Rows are points. The window is the flat piece filled in between its corners: a triangle in 3 columns, a solid with four corners in 4, and so on. A path goes straight from each point to the next, and from the last back to the first. After which points does the path pass through the window?
In the rows, zero is written as 128.

Window (4 x 4):
[[145 100 162 149]
 [ 75 107 103 126]
 [197 145  91  96]
 [147 149 123 112]]
Path:
(1): [139 122 111 167]
(2): [170 150 112 139]
(3): [164 144 140  84]
(4): [146 145 105  72]
(5): [148 155  80 115]
(6): [177 143  91 129]
(7): [175 127 115  66]
(8): [125  96 161 121]
Through the window after points: 6, 8

Window (8 x 8):
[[140 114  98 129  28  75 162  84]
 [153  73 216 131 102  78  62 127]
 [ 66 162 116 145  68 204 138 138]
 [ 80  99 112 176 112 147 103  97]
 [106 145 157  90 141 140  98 152]
 [169 177 121 134 159 159 147 140]
 [185 111 160 107 139 111 182 107]
 [175  65 128 103  81 130 128 125]]
Path:
(1): [167 124 145  79 114 147 107  66]
(2): [161  98 148 124 115  91 153 133]
(3): [128 104 133 137 115 124 128 143]
(4): [139 123 147  99  98 160  92  80]
(5): [132 140 135 125  85 137 118  78]
(6): [111 113 127 150 102 100 156 143]
(7): [145 118 141 132 111 109 156 170]
(8): [171 127 154  83  81 161  98  83]
(9): [141 149 140 121  89 164 110  85]
(10): [102 127 119 137 129 127 186 188]
(11): [141 117 148 144  93 116 159 166]
(12): [152 112 130 121 112 135 116  51]
(13): [120 129 143 139 107 135 107 100]
(14): [120 116 145 154 113 109 121 134]
(15): [111 112 137 139 127 118 143 152]
(16): [134 120 131 119 103 169  79  62]
Through the window after points: 3, 9, 15

Window (11 x 11):
[[128 115  86 187  87 152 143 170 155 141  56]
 [116 220 151 120 133 113 127 116  97 144 131]
 [134 178  99 113 148 108 199 140 128  94 124]
 [107 148 150 138 135  84 200 129 136 150 123]
 [143  89 148 120  75 117 180 154 138 147 115]
 [138 129 152 144 130 120 162 191 139 120  83]
 [ 52 125  92 110 139 110  68 132 130 119 137]
 [139 104 128 106 162 110 169 149 108 155 101]
 [181 216 126 109 172 118  92 159 189 156  82]
 [114  90 113 122 147  93 110 110 130  92  98]
 [116 248 137 143 164 190 142 120 163 127 111]]
Path:
(1): [139 209 131  73 132 120 118 137 174 162  52]
(2): [172 184 123 138 172 117 105 162 170 141 111]
(3): [145 181 123 144 147 128 160 153 136 142 138]
(4): [101 192 149  92 124 119 177 132 143 144  68]
(5): [ 77 156 127  97 105 120 142 130 143 142  72]
(6): [131 155 113 160 137 121 111 145 133 116 148]
(7): [143 131 143 148 130 115 167 143 128 147 146]
(8): [ 97 132 134 102  99  99 179 138 152 133  64]
(9): [111 139 130 124 111 119 169 136 133 131  94]
(10): [133 111 124 159 142 126 143 160 119 131 170]
(11): [143 149 123 161 138 128 147 137 140 136 126]
(12): [ 95 175 119 109 110 132 146 148 157 122  65]
Through the window after points: 1, 7

Window (14 x 14):
[[158 176 159 155 119 102 131 153 153 163 153 118 124 111]
 [119 192 127 118 138  59 151 125 101 136  75 170 128 154]
 [122 210 131  98 145 143 143 206 116 136   7 137 120 150]
 [112 184 243  59  89 124  84 135  97 127  53  57 145  94]
 [171 132 189 132 102  94 138  92 130 128 103 125  66 104]
 [ 95  13 215 151 114 143 112 166  48  72 134 124 175  93]
 [134 128 118 129 141  73 128 130 139 127 133  97 103 104]
 [153 186 151  91 134 107 124 146  51 138 141 113 125  99]
 [ 90 197 118 137 113 112 137 124  84 112 108 121 107 107]
 [139 176 147  98 116 101 145 149 137 110 161 127 104 138]
 [135 151  85 118  70 103 163 133 146 137  80 129 128 114]
 [128  94 185 127  86  96  91 180 133 134  97 153  92  97]
 [110 128 161  99 123  93 155  72 152 183 110 161  77 111]
 [156 167 103 123 108 121  88  96 146 135 157 111 124 133]]
Path:
(1): [140 175 128 108 114 119 138 129 164 100 106 144 128  64]
(2): [145 141 167  96 138 111 123 126 132  96  97 148 130  65]
(3): [120 143 145 124  99  97 128 132 100 147 108 111 101 145]
(4): [133 148 154 116 111  99 123 149 103 155 116 105 111 139]
(5): [156 177 165 106 129 119 122 137 133 109 115 143 134  76]
(6): [140 184 150 107 135 126 134 109 125 101 121 146 144  61]
(7): [119 162 151 114 107 102 121 136  97 141 100  92 114 147]
(8): [115 117 165 136 107 110 127 152  82 129 133 118 126 149]
(9): [133 128 171 105 130 117 128 142 114  91 122 136 138  73]
(10): [147 159 169 125 123 102 127 137 136 124 123 140 137  90]
(11): [137 141 147 158 100 107 136 146 110 177 135  88  77 156]
(12): [106 128 125 126 109  95 138 129 103 168 139  96  92 177]
(13): [149 175 144 115 123 110 134 123 138 116 109 136 133  85]
(14): [130 107 164 121 120 124 119 139 103  86 115 133 152  78]
(15): [106  91 186 139 114 106 125 152  73 143 138 101 112 145]
(16): [127 145 141 120  92  90 143 153  92 163 110 101 104 181]
Through the window after points: 8, 10, 14, 16

Window (14 x 14):
[[141 142 172  68 161 128 223  70 125 118 128 118 133  80]
 [106 120 143 151 161  56 126 143 135 100 160  67 140 153]
 [202  93 152 146 110 118 149 115  90 146 137  91 188  99]
 [168 126  81 194 157 124 112 136 182  98 104 164  58 129]
 [132 123 167 101 129  82 144 149 167 160 113 146 114  73]
 [ 58 142 108  87 146 200 122 119  89 124 113 123 142  33]
 [149 132 190 146 130 129  82  86 142 128 169 154 182 112]
 [137  42 132  93 108 123 126  85 114 118 109 160  95  17]
 [180 166 126 177 184 143  64 125  92 165 124  64  81 101]
 [177  66 110 142  95 117 161  87 140 150 164 119  76 149]
 [147 143 120  93  85 105 127 136  71  85 103  94 128  57]
 [112 121  87 157 134 105 105  66 106 150 120  82 126 123]
 [ 95  69 146 146 128 115 170  64  84 144 135 158  94 124]
 [ 83  94 157 153 107 133 115 107 139 111 108  94 134 126]]
Path:
(1): [130 116 130 164 124 113 132 101 124 134 141 104 113  79]
(2): [130 146 135 175 115 115 149 106 136 138 148 119 104  52]
(3): [116  76 140  49 155 133 127 126 117 131  90 144 132 134]
(4): [164  73 146  93 165 121 113 103 108 129 110 123 114 149]
(5): [147 128 138 163 115 105 136  99 129 132 146 113 117  94]
(6): [104 136 139 164 119 118 172  98 119 122 171 127 127  67]
(7): [148  93 159  79 159 125 117  89 120 129  88 112 132 145]
(8): [134  97 127  97 140 140 106 105 118 113  95 127 130 125]
(9): [115 117 138 143 124 133 138 106 124 129 143 129 119  51]
(10): [124 103 136 174 110 118 162  96 133 130 154 100 116  60]
(11): [173  65 130  67 128 118 100  98 115 131 114 162 104 141]
(12): [134 111 137  96 161 142  68 101  92 136 109 137 156 167]
(13): [130 124 164 151 125 116 119 103 140 121 155 123 148  94]
(14): [140 132 123 193 135 121 155 111 125 116 168  84 128  41]
(15): [145 107 144  98 126 120  98 119 129 124 104 121 134 115]
(16): [146 108 127 113 145 121 130 120 117 124 104 112 105 122]
Through the window after points: 2, 6, 8, 10, 12

Window (14 x 14):
[[ 94 174 156 126 148 118 180 130 152  92 144 205  51  83]
 [158  84  79 137 145 171 132 107  70 106 102  84  83 111]
 [190 179 113  86 126  75 163 166 155 102 123 171 153  79]
 [153 120  98 139 177 166  96 104 144 122 117  94 104 154]
 [111 132  96  65 153 141 132 108 115 144 110  93 162 141]
 [151  89  94 128 108 115 146  84  92 159  79  89  59 139]
 [144 116  90 139  74 189 109 103 152 145 151 153 140 114]
 [128 100 152 114 102 134 129 121 128 116 127  70  95 142]
 [103  61 135 115 141 131 113 202 131 185  61 121  68 167]
 [134 145 137 169 149 139 153 112 114 137 149  85 145 121]
 [136 136 140 115  46 134  81 114 101 172 132 139  65  75]
 [ 66  90 130 140 123 113  86  59 131 138 112 141 194  93]
 [133 118 133  51 177 112 139  96  90 119 141 182 149 166]
 [ 87 153  95 169 142  57 147 139 145  97 172 113 147  98]]
Path:
(1): [120 140 127 134 116 138 116 124 102 118 119 118 126 133]
(2): [150  87 138 128 138 120 166  99 166 160 157  82 106  95]
(3): [137  68 156 114 139 102 141  89 137 142 145 116  88  69]
(4): [121 128 106 143 110 141 111 116 117 130 118 138 133 130]
(5): [ 97 172 140 124 136 144 112 161  86 109  75 100 107 174]
(6): [179  86  94 118 135 128 159 104 147 140 168 130 103  90]
(7): [106  63 133  92 178 153 134 133 143 148 139 124  95  65]
(8): [141 154  96 152  84 118 121 123 124 131 104 111 130 146]
(9): [120 145 125 139 126 136 124 130 131  97 123 117 143 146]
(10): [133  93 117  95 152 131 116 111 146 158 149 126 103  81]
(11): [161  99  94  54 158 144 142 115 142 171 137  95 113  76]
(12): [ 97 143 117 169 131 130 108 102  96  91  91 123 132 197]
Through the window after points: 1, 11

Window (14 x 14):
[[124 124 151  94 126 133 123 139 147 129 149 120 123  35]
 [185 174 155 155 147 152 131  91 122 138 133 145 125 151]
 [157 176 121 193 111 141 183 147  85 142 124  92 167 134]
 [115 142 137 130 142  96 129  76  67 190 100 100  82 121]
 [122 139  90 134  90  79 110 108 141 192 175 148 119 106]
 [148 165  84 156  76 139  95 235 128 107 105 173 134  99]
 [156 106  41 148 135 139 145 117 111  76 123 133 200 134]
 [137 122 133 148 135  64 135 122 148  89 202 111 120 114]
 [113 141 116 163 193 163 124  99 128 109 175  93 156 177]
 [127 136 121 211 117  87 138 137  94 170 176 186 180 116]
 [114 114 122 150  89 197 160 128 114 120 118 119  39 164]
 [130 100 139 154  67 121 128 110  94 185 102 105 135 142]
 [149  64  99 122 144 117 151 118 122 219  91 150  61 149]
 [127 109 137  83 136 146 144 145  90 122 178 102  68 139]]
Path:
(1): [155  95 114 197 116 139  99 148  96 173 174 100 139 107]
(2): [132 141 113 137 110 123 150 137 128 119 133 147 143 129]
(3): [ 90 165 154 133 117  98 179 139  91 140 147 170 152 163]
(4): [188  97  93 172 137 157  94 113 131 131 128  81  99  99]
(5): [176 123  84 175 111 103  84 128  88 146 193 130 127 114]
(6): [ 99 142 118 132 120 126 170 118 139 152 110 138 141 131]
(7): [119 143 128 131 110 102 173 175 108 136 122 138 143 154]
(8): [156 119  93 150 113 133 114 115 117 141 136 135 121 103]
(9): [174 113 104 150 128 126  99 135 102 148 163  85 111 109]
(10): [111 118 116 123 126 115 145 117 143 134 134 162 116 126]
(11): [ 89 113 117 120 131  68 126 139 152 141 105 184 183 168]
(12): [156 132 129 169 108 165 138 131  90 136 134 103 109 123]
Through the window after points: 5

Window (14 x 14):
[[136  42 166 114 166 169 106 125 179 147 132 182 112 106]
 [134 138 127 138 172 136  72 105 167 142  81 172 106 154]
 [119 182 116 104  95 178 123  96 140  89  93 151 142 172]
 [200 143 110 159  86 152 128 155 143 117 136  69  71 141]
 [106 124 123 136  68 115 159 107 124 140 174 132 109  89]
 [105 126 115 157 138 123 141 165 153 196 192 149 117 174]
 [ 87 145 136 112 168 144 102  87  98 125 118 160  42 149]
 [134 127 145 170 133 151  20 142 127  96 132 102 139 175]
 [160 158 118 112 194 129 141  75  49 131 129  87  88 152]
 [ 87  95 181 147 133  78 107 121 147  76 127 116 144 172]
 [ 94 124  92 134  87 141  43 122 127 174  75 101 101 228]
 [182 158 178  75  79 126  90 137  57 132 211 151 139 125]
 [126 105 181 182 103 134 151 120  99 195 118  73 104 163]
 [105 110 146 122 162 117 157 164  82 127  88 142 137 129]]
Path:
(1): [156 132 124 148 140 145 119 119  92 128 133 149 105 167]
(2): [132 101 129 157 119 124 153 125 101 115 145 188 110 157]
(3): [114 138 148 124 145 133 108 137 145 147 140  98 121 137]
(4): [125 156 152 115 148 129  93 129 167 144 103 110 124 143]
(5): [139 107 118 154 151 142  87 105 115 130 111 189  98 159]
(6): [127 123 125 172 105 119 119 119 136 131 143 151 105 169]
(7): [138 129 167 101 137 138 122 158 115 146 148  71 124 138]
(8): [131 140 149 103 148 132 101 133 121 134 141 106 115 126]
(9): [147 106 141 165 141 144 134 105  98 121 130 152 101 158]
(10): [154  86 152 169 137 130  96 110  90 122 118 180 118 162]
(11): [ 76 162 139  84 127 144 121 116 146 162 144  86  98 132]
(12): [105 106 180  79 154 132  78 124 148 147 122  95 123 121]
Through the window after points: 4, 6

Window (14 x 14):
[[114 148  92  41 158 138  96  80 165 147 163  67 141 116]
 [144  89 166 163 113 124 161 183 111 122 193 147 119 125]
 [175 186 104 153 135 215 100 128 145 136 122 106  60 121]
 [188  79 164 112 178 137 172 123 102 160 160 146 170  99]
 [146 152 111  85 154 120  78 161 122  44  83 175 101 132]
 [144 155 165 175 130 139  77  86 145 125 128 108 130 111]
 [151 117 133 132 139 127  72 200 121 194 122  93  79 150]
 [127 178 184 134 171 146 161 154 139 135 201  79 132 131]
 [152 175 126  82 125 145 101 170 168 128 139 108 147 113]
 [134 160  86 107 106 119  73 111 105 192 163  90 163 184]
 [209 199 107 216 160 140  85  83 163 115 146 140  91  68]
 [ 76 112 138 158 147 138 159 191 143 132 140 156 126 162]
 [125 185 115 165  87 109 100 110  68 139 123 211 107 101]
 [199 108 129 103 141 124 184 142 124 149 107 110 106 121]]
Path:
(1): [144 157 132 133 134 145  96 132 146 137 152 142  91 144]
(2): [182 140 164 127 146 139  97 136 211 124 139 176 106 168]
(3): [125 158 118 129 137 140 104 128 112 128 152 108 123 109]
(4): [121 144 133 170 149 131 144 145 102 128 142 104 131 106]
(5): [157 174 165 118 152 148 110 130 163 131 170 115 117 136]
(6): [182 150 146  94 125 135 120 103 153 163 142 150  94 157]
(7): [139 148 110 146 162 149 106 159  91 114 153  74 159  68]
(8): [121 144  71 150 135 141 128 177  87 127 134  93 123  90]
(9): [180 139 144 102 135 136 106 104 159 154 129 140 110 142]
(10): [136 161 156 135 114 133 124 134 140 146 162 166 110 157]
(11): [108 147  92 159 153 127 120 152  76 121 110 116 137  72]
(12): [126 112 114 133 129 138 109 148  93 138 146  90 142  98]
(13): [166 173 149 119 125 118 120 145 159 134 166 169 111 188]
(14): [170 153 144 106 115 111 113 116 155 156 127 159  67 131]
(15): [144 133 107 154 143 159 106 143 108 126 143 111 145 115]
(16): [143 148 118 143 143 156 117 149 104 140 137  98 143 104]
Through the window after points: 4, 10, 12

Window (14 x 14):
[[111 140 128 167  73 114 143 173 204 171 113 173  90 139]
 [104 141 184 129 114 152 106 140 123  86 146 206 154 126]
 [100 129 153 111 187 150 150 159  87 181  79  76 151 185]
 [143 149 153 153  71 197 165 178  77 116 101 114 149 117]
 [205  70 182 118 119 151 152 117 129 144 136 115 132 159]
 [148 145  85 164 110 130 101 183 110 162 149  67 121 119]
 [154 136  82  93 138 156  93 102 124 158  75 104 111 126]
 [ 89  99  98 172 146 167 179 119 170 176  39  94  80 100]
 [131 101 109 102 131 108 172 128 130 137 144 155 129 142]
 [ 79 122 110 144 132 173 146  49 136 120  79 142 159 187]
 [124  99 142  77 118 158 103 143 110 172 152  89 129 169]
 [ 97 198 105 153 115 157 187 141 160 113  95 104 162  53]
 [145 173 137 121  96 156 133  56  78 128 160 158 145 107]
 [125 154 167  53 138  74 118 121 117  72 135 115  96 112]]
Path:
(1): [124 113 129 128 103 128 112 120 112 140 101 116 140 114]
(2): [129 148 114 131 134 167 147 141 127 148 144 115 120 154]
(3): [136 154 125 135 129 173 171 180 131 119 173 119  83 151]
(4): [120 114 134 106 115 144 120 111 124 161  99 104 151 124]
(5): [ 93  93 147 114  97  96 106 168 109 133  88 111 150  90]
(6): [145 158  95 143 159 186 160 115 148 155 113 105  99 179]
(7): [127 167 117 128 132 166 170 170 149 139 131 106 115 125]
(8): [119 119 151 151  76 111 132  94 139 124  81 151 158  91]
(9): [137 113 179 130  98 112 141 144  97 157  95 139 185  77]
(10): [134 158  76 109 142 172 120 152 146 135 161  77  60 174]
(11): [112 158 124 101 178 181 169 156 116 110 138 116 110 185]
(12): [134 100 129 103 106 117 128 122 125 155 130 127 134 128]
(13): [110 114 136 132 105 121 125 123 127 120  92 129 132 117]
(14): [129 163 137 123 140 177 164 130 131 146 134 131 104 124]
(15): [147 156 142 131 172 190 192 162 115 114 122  69 100 154]
(16): [ 99 104 104 124  83 113 102  92 121 182  92 141 166 132]
Through the window after points: 1, 3, 7, 11, 13

Window (14 x 14):
[[170 151 124 174 147  75 197  52 139 183 202 155  60 131]
 [131 117 182 101 108 133  85 150  99 150 113 114 127 166]
 [107 143 134 140 121 124  99 173 120 146  88 113 203 104]
 [101 128 163 108 159 138  58 105 132 133  78 146 144 106]
 [ 78 100  83 180 153  36 159  34 151 179 196 130 105 186]
 [158  95 174  89  80 134 194 147 174  66 175 169 134  78]
 [162 113 118  85 123 103  97 149 140  98 112  78 136  88]
 [104 122 128  74 123 148 148 107  88 161  58 135 134 136]
 [ 83 151 125 112 130 111  85 170  80  94  75 146 124 128]
 [189  86 160  75 175 138 170 179 133 106 141 170 139 116]
 [197  97  95 107  96 162 149 128 149  87 202 184 143 107]
 [152  71 129 210 157  92 188  37  99 139 197 118  86 132]
 [111  99 117 148 109 118  82 161 150 146  42 136 120 133]
 [102 145 120 132 141 168 125 146 164 104 112 101 128 147]]
Path:
(1): [163 144 137 113 121 108 128 104 127  85 121 124 143 146]
(2): [171 119 144 136 138 103 164  68 141 102  90 155 139 172]
(3): [119 109 116 127 130 125 122 133 129 143 172 136 100 104]
(4): [ 93 101 111 122 134 135 115 149  97 158 149 118  68  85]
(5): [132 133 136 126 133 112 134 109 118 123 107 146 139 139]
(6): [152 149 154 123 122 116 133 122 141  88  83 152 155 140]
(7): [114  80 126 101 135 140 105 164 126 140 126 121 138 105]
(8): [121 101 130 134 138 131 128 123 128 160 180 104  98 104]
(9): [172 119 137 123 139  96 173  84 149  95  79 173 162 179]
(10): [157 137 163 118 122 100 117  79 151  92  90 158 150 160]
(11): [120  97 119 110 136 140 136 139 123 136 153 125  91 110]
(12): [107 109 124 132 140 114 147 143 126 148 199 128 112 108]
(13): [150 124 135 123 139 102 145  96 133 126 133 133 144 141]
(14): [166 142 165 123 116 107 131  66 141 108 120 155 146 148]
(15): [ 91  90 123 144 149 139 132 155 122 151 143 132 108 102]
(16): [126  85 117 123 141 122 126 140 136 143 133  98 111  89]
Through the window after points: 4, 16

Window (14 x 14):
[[146 149  92 128 146  88 153 147 138 122 143  77 106 114]
 [113 165 108  94 129 126 113 172 139 129  93 129 163  90]
 [149 181 154 156  92 127 141 114 122 117 114 114  81 110]
 [121 136 113  90 117 109 115 126 220  68 104 203 109 164]
 [185 161  83 169 146  92 140 113 164 104  61 140 163 134]
 [ 54  59 166 152 155 142 123 132 121  96 101 150  56  99]
 [ 98 127 131 107 102 130 145 202 189 147  83 152  77  92]
 [105 126 133 136 111  39 155 107 146 193 162 166 201 112]
 [131 141  80 165 157 110 136 149 144  91 188 180 108 121]
 [135 149  73 119 116 129 150 152 128 156 125 107 129 142]
 [121 103 108 148 115 105 185 117 156 114 138 113 166 112]
 [162  99 133 122 134 113 141 146 132 123 129 154 126 118]
 [ 87  63 193 170  87  67 114 110 148  58  73 138 180 189]
 [149 218 211 136 139 136 163 135 102 117 100 121 116 174]]
Path:
(1): [159 149 126 143 143 154  95 113 197 143 141 124 132 120]
(2): [121 106 135 156 148 124 109 136 152 134 130 121 149 109]
(3): [103 143 124 102  89  70 181 133 120 119 104 170 115 141]
(4): [116 127 123 107 104  96 162 154  98 110 109 153 124 111]
(5): [118 134 142 137 124 122 125 131 183 117 120 137 119 144]
(6): [130 120 142 142 122 130 129 148 173 123 116 134 126 131]
(7): [109 144 122  91 117  77 171 128  86 113  72 141 104  96]
(8): [108 127  91 116 110  88 176 167 101 116 106 136 121 141]
Through the window after points: 2, 8
